Each row of a before or after table is a point. The points were changed in one or more steps. Then noise was added and the rows were shuffled. The steps act on columns, c1 being the first. Write out the steps. A step turns or swaps two columns, mirrors them in a line or flattens them onto one, adds a multiple of one to another, or multiplies or shifts one. Angles are multiples of 10 degrees, from the lower column toward the higher: turns from -170 to 170, lines from 10 to 170 but not 90. Use the fewest steps. Two steps may share a column if one is a turn and the other turns, adds or multiplies; they go together, in the order done. Otherwise the lowest column goes first.
In the rows, 128 means zero.

Before:
[[ 79 157]
 [113 119]
 [ 67 105]
 [126 106]
 [104  74]
 [119 166]
 [122 122]
 [130 149]
 [139 177]
 [101 165]
 [ 93  77]
 [102 143]
 [ 51 150]]
After, 13 rows:
[[ 87 143]
 [ 90 177]
 [108 148]
 [129 123]
 [145  77]
 [ 64 165]
 [ 81 166]
 [148 105]
 [121 117]
 [ 48 157]
 [ 30 148]
 [ 91 104]
 [159  74]]
Steps: add -1 times c2 to c1

Before (9 x 6):
[[140  95 197  86 130 121]
 [ 85 130 163 153 147  77]
 [104 191  92 195 117 179]
 [100  70 165  79 184 104]
 [122 156  70 209  66 197]
 [ 99 146 196 123 171 107]
 [209  73 130 144 128 133]
 [105 173 135 135 172 124]
 [149 148  92 129  90 126]]
After (9 x 6):
[[140 101 199 134 132 120]
 [212  72 132 139 124 130]
 [101  81 165 135 180 102]
 [ 85 124 166 131 146  77]
 [104 168 136 124 173 124]
 [ 99 147 195 126 174 110]
 [100 175  93 121 118 178]
 [125 139  72 125  69 196]
 [150 151  90 127  94 124]]
Steps: flatten c2 and c4 onto the line at 170 degrees

Before (13 x 9):
[[150  89  81 115 165 179 154 135 136]
 [124 123 129  87 121  76 160 129 126]
 [ 96 157 119 120 107 126 193 118  89]
 [153 114  64 146 131 137 107 124 202]
 [158 107  94 127 173 149 132 102 120]
 [157 183 147  68 106 107 125 114 139]
 [134 113  80 141 179 164 156  79 179]
 [ 72 163 171  84 115 114 130 130  95]
 [171 110  75 139 132 164 122  97 144]
 [168 187 138 115 150 114 112 167 148]
 [133 160  96 150 121  69  75 113 167]
 [176 154 177 147 134  99 111 144 154]
 [ 86 140 160  90  73 102 151 118 121]]
After, 13 rows:
[[157 101  93 130 169 122 131  48 136]
 [140  93  80 139 184 133 156   6 139]
 [164 116  66 143 146 123 105  28 129]
 [143  62  81 117 166 119 156  61 133]
 [103 170 129  88 122 100 160 130 128]
 [128 171 143  66 107 167 127 142 127]
 [176  89  77 139 132 134 121  14 125]
 [145 194  96 147 129 128  76  65 129]
 [185 165 178 149 142 136 113 218 131]
 [ 72 156 161  90  72 125 149 166 117]
 [164 168 139 115 151 173 112 181 128]
 [ 52 156 171  84 106 150 129 192 125]
 [ 92 145 122 121 101 151 193 103 123]]
Steps: add 0.5 times c4 to c1; turn c2 and c6 by 60 degrees; add 1.5 times c3 to c8; flatten c5 and c9 onto the line at 10 degrees

Before, 11 rows:
[[142  97 166  75 106 161 136 152  92 137 164 153 126 111]
 [147 169  65  76 105 100 169 124 123  93  82 120 152 142]
 [159 134  89  93 105 136 124 168 133  66 181 147 186 133]
 [189  90 187 203 210 192  78 208  57 189 191 189 116 109]
 [136 129 105 115  91  74 134 114  92  65 126  97 147 144]
 [146 145 155 147 101 158 143 163  91 133 165 162  96 169]
 [143  97  95 134 139  89  72 136  90 178 201 221 206 157]
 [121 125  82  77  81 156 127 141  81 107 112  76 132 186]
 [141 142 123 119 148 119  45 134 132 148 185 169 151 133]
 [120 105 120 117 156  75  96 149 163 155 184 158 227 176]
 [114 188 128 106 102 144 151 155  64 100 139 109 160 118]]
After:
[[126 141 120 123 176 119 168 132 131 151 187 214 152 132]
 [131 171  65  78 134  98 120 128 123  95  82  87 150 142]
 [124  99 167  78 136 157 150 149  96 139 162 125 124 113]
 [127 190 131 104 132 148 108 150  65 100 138 106 157 115]
 [123 133  88  92 136 134 149 169 135  70 182 131 191 131]
 [121  91 189 204 240 179 193 208  60 189 190 179 116 111]
 [136 136 109 112 126  77 100 113  89  67 127 122 145 150]
 [124 144 157 149 132 152 164 162  90 134 163 116  96 169]
 [138 105 122 114 186  74 158 150 164 155 184 161 230 170]
 [126 126  81  75 108 156  73 142  79 112 112 130 132 185]
 [138  97  98 135 171  89 222 137  86 178 201 183 206 152]]
Steps: flatten c1 and c6 onto the line at 100 degrees; shift c5 by 30; turn c7 and c12 by -90 degrees
